Every row gives one point. Each copy is the shape, with its points in the same order, turned, moved and blurred by noise. Some copies are also mirrored. Which?

Shape (5 x 2)
[[ 41  23]
 [-32 -40]
 [ -2 -10]
 [-25  66]
 [ 42 -23]]
Copy 1 (5 x 2)
[[-41 -15]
 [ 59  -7]
 [  5 -22]
 [-26 -90]
 [-20  19]]
Copy 1 is: only turned
Copy 2 (5 x 2)
[[-40 -20]
 [ 53  18]
 [ 13   2]
 [-55  57]
 [ -1 -47]]
Copy 2 is: mirrored

Shape (9 x 4)
[[ -4   3  17   2]
 [ -5  37  -1  53]
 [ 40 -31 -12  25]
 [-31  77 -15  30]
 [ 48  -7   4 -32]
 [-13  -6  27  -1]
 [ 13  17  -5 -13]
 [ 22  -5 -49  18]
 [ 12 -26  14 -14]]
Copy 1 (9 x 4)
[[ -9 -14  -8   7]
 [-20  23 -17  58]
 [ -9  49   3 -19]
 [ 10  -2 -11  95]
 [  4  -1  45 -24]
 [-13 -21 -17   4]
 [ 15  -5  18  14]
 [ 28  47   5  11]
 [  1  -6   1 -25]]
Copy 1 is: mirrored
Copy 2 (9 x 4)
[[  3 -25 -10  12]
 [-43   9 -34  -1]
 [ 33  -4 -26 -42]
 [-86 -17 -17  10]
 [ 32 -67 -26 -24]
 [ 11 -25  -2  24]
 [ -8 -46 -13 -13]
 [ -7 -13  -6 -59]
 [ 35 -35  -3  -3]]
Copy 2 is: mirrored
Copy 3 (9 x 4)
[[  4 -10   0  29]
 [-49 -28  -4  52]
 [ -2 -56 -24 -12]
 [-62  28  -4  68]
 [ 30 -15 -52   2]
 [ 19  -9   9  31]
 [  5   1 -33  24]
 [-40 -19 -35 -20]
 [ 33 -16 -11   4]]
Copy 3 is: only turned

Shape (12 x 8)
[[-29  28   5 -20   3  39  24  45]
 [  1  31   9  10 -47 -53 -51 -30]
 [  0   7 -17  38  27  33  45 -59]
 [ 24 -24  -6  -5  13 -20  -3 -32]
 [ 33  58  46  -4 -25 -59 -71 -37]
 [-24  31 -19 -15   9  -9 -16   1]
 [  9  44 -19  -6  16  27  -4  43]
 [ 13   6 -30  18  -8  41  28  14]
 [-12  18   8  43 -11   2 -84 -33]
 [-11  31  -3  16  -7 -11 -14  28]
 [ 45   1 -34  15  26 -69  26 -53]
 [ 13  -4  29  57  11 -44  -2  21]]
Copy 1 (12 x 8)
[[-25  -8 -23  -7 -55  57 -19   4]
 [ 26 -27 -12 -26  42  -2  41 -72]
 [ 64  21 -18  48   5  39  11  40]
 [ 37  10  18 -14  15 -18   6   7]
 [ 31 -49  -7 -69  81  17  42 -52]
 [ 17 -17  -7 -14  -2  31 -24 -39]
 [  0  17 -28 -39 -13  52 -27  -6]
 [ 17  46 -33   0 -33  29   3   7]
 [ 20 -15 -70   3  66  -6 -10 -41]
 [-12   0 -14 -12   7  37  -2 -37]
 [ 74  35  64  -4  40  19  18 -10]
 [-35  33  18   3  56  17  23 -14]]
Copy 1 is: mirrored
Copy 2 (12 x 8)
[[-19  -8 -35 -66 -13  40   2  -5]
 [ 56  33 -33  16  32 -45  23 -15]
 [ 11 -61   6  15 -27  29  -8 -67]
 [ 32  -1  10  37 -12  17  -8   6]
 [ 68  39 -35  33  53 -21  76  -2]
 [ 49  -4 -22 -40  -4  10   6  -3]
 [  5  -7 -41 -47 -44  25  31   8]
 [-20 -27 -33 -11 -50  14 -10 -19]
 [ 36 -20  10  -2  17 -66  48  -3]
 [ 17  25 -26 -35 -17  -7  22 -15]
 [ 77  17   2  63 -37  32 -13 -43]
 [  3  51  23   9 -26  -5  34 -38]]
Copy 2 is: only turned
Copy 3 (12 x 8)
[[  3  23  67  13  15   5   4 -35]
 [-46 -15 -53 -13 -12  45  18  20]
 [ 14  50  -7  18  75   2 -48  33]
 [ 31 -11 -25 -22  22   8 -20  32]
 [-59 -49 -80   4 -27  18  -7  -3]
 [-18  -3   8 -19  36  11  15 -16]
 [-28   3  54 -11  17 -22 -10 -13]
 [ -1  35  54  -7  24   5 -30  30]
 [-50 -21 -33  29  26   3  37  52]
 [-29  19  13 -12  -1  -2  18  -1]
 [ 15  20 -64 -69  32  -1 -49  28]
 [  3  41 -34 -10 -29 -34  13  26]]
Copy 3 is: only turned
Copy 4 (12 x 8)
[[ 48  14  -7  21  -9 -61 -14  36]
 [ 29  12  54 -49 -44   1  22 -67]
 [-51  -9   4 -40  20 -43 -44  13]
 [-30   8  -7 -12 -24  14   4 -21]
 [  6   5  95 -29 -87  -3  30 -58]
 [ 22  25  -3 -12 -46 -47 -13 -21]
 [ 37 -21  -3  25 -41 -51 -30   0]
 [ 20 -24 -16  -2  12 -27 -45  11]
 [  4  33  68  -6 -22 -20 -37 -78]
 [ 37   0  14   3 -22 -47   3 -33]
 [-54 -36 -23 -63 -40  -7  23 -43]
 [-10 -21  17  20   9 -35  43 -55]]
Copy 4 is: only turned

Shape (15 x 9)
[[ 47 -18 -37 -21 -38 -12 -32  65 -20]
 [ -9 -57  38  -9  35  55  19 -36  -5]
 [ 63   6  15 -23 -40  -2   7  83  -5]
 [ 46 -43   5 -62   0 -30  14  30  -5]
 [-23 -13 -32  40  18  23 -26  -4  59]
 [ 16  34 -14 -24  -7  -1 -61  23  17]
 [-18 -46  24  18  44  21  18 -26  -7]
 [  4  -3 -31  29   4  10  -9 -49  23]
 [  7  43 -14  14 -74 -57 -64  20   7]
 [ 48  20  -6 -33 -79   2 -33  18   9]
 [-46  -9 -68  67 -19  30 -33  -2  16]
 [ 17 -62  55  17  39  18  17 -18  21]
 [ 68  10 -14   8 -32 -12 -69  23 -15]
 [-13  21  15 -18 -33 -11 -74   4  -7]
 [ 27   4  18  -2  35  12  36  -4 -21]]
Copy 1 (15 x 9)
[[ 28 -30  36 -10  42 -59  59  38 -35]
 [ 81  45  34  -3   3  14  -8 -16  66]
 [ 68 -51  20 -15  50 -17  78   1 -60]
 [ 81 -37  33  16  44 -16  26  51  -5]
 [ -1  24 -36 -13 -26  -6  35  -7  46]
 [ 16 -18 -12 -64   1 -42  12  39 -13]
 [ 45  52  20  14  12  23 -11   1  51]
 [  5  -1  12 -11 -51 -18   4  -6  35]
 [-24 -30 -20  -7   5 -68   8  -2 -95]
 [ 47 -57   8 -30   4 -67  19 -17 -47]
 [-56  37  -7  -3 -17 -41  38 -22  35]
 [ 93  38   7  14  -7  42  11  -2  29]
 [ 31 -16  28 -30 -27 -53  43  31 -59]
 [ 17   1 -13 -42  17 -55 -19  -2 -41]
 [ 48  -9  60 -18   6  34   5  10  13]]
Copy 1 is: only turned
Copy 2 (15 x 9)
[[-65   1  19 -58  16 -11 -14  41  -5]
 [ 72   1  -4 -44 -12 -30  61 -31  13]
 [-26 -26  56 -33  31 -40 -16  63 -20]
 [ 13   2  41 -73 -24  10 -16  32 -23]
 [ -2  44 -30  23 -13 -58 -17 -50   6]
 [-51  46  36   5 -16 -32 -14  29  37]
 [ 57  18 -26 -16  -9 -11  41 -11  -8]
 [ -9  16 -16   6 -17 -10  11 -63  19]
 [-64  44  25  18  57  23 -46  24  43]
 [-54 -12  63 -26  42 -22 -28  21  44]
 [-37  27 -83  28  16 -47   0 -22  21]
 [ 79  24  14 -29  13 -22  35 -26 -35]
 [-89  35  49 -16  14   1   5   2  -2]
 [-34  57  33 -12  20   0   0  11  70]
 [ 26 -15  18   0 -25  -2  36   6 -20]]
Copy 2 is: mirrored
Copy 3 (15 x 9)
[[  3  -4   5 -83 -10 -30   9  27 -32]
 [-36  20  -9  34  36  56  17  20  38]
 [  8   2  -6 -43 -54 -35  -1  75 -13]
 [ -6  38  52 -47 -26   7  36  41  11]
 [-36 -14  22  35  53  -3 -17   9 -64]
 [ -5  -5   9 -14 -37  -1   1 -20 -76]
 [-37  33  11  28  53  42  -6   5  32]
 [  6   6  16  35  54  13  19 -10 -42]
 [ 62 -52  28 -35 -14 -48 -23 -21 -50]
 [ 37 -31   8 -30 -39 -11  33  30 -48]
 [-29 -40 -10  21  80 -42  -6 -25 -54]
 [ -3  25  20  26  34  50 -20  33  32]
 [ 40   7 -17 -64 -14  -9 -11   9 -61]
 [ 13 -38  17 -35 -28  10 -11 -44 -29]
 [  0  54   0  29  -5  -8   8  18  24]]
Copy 3 is: mirrored
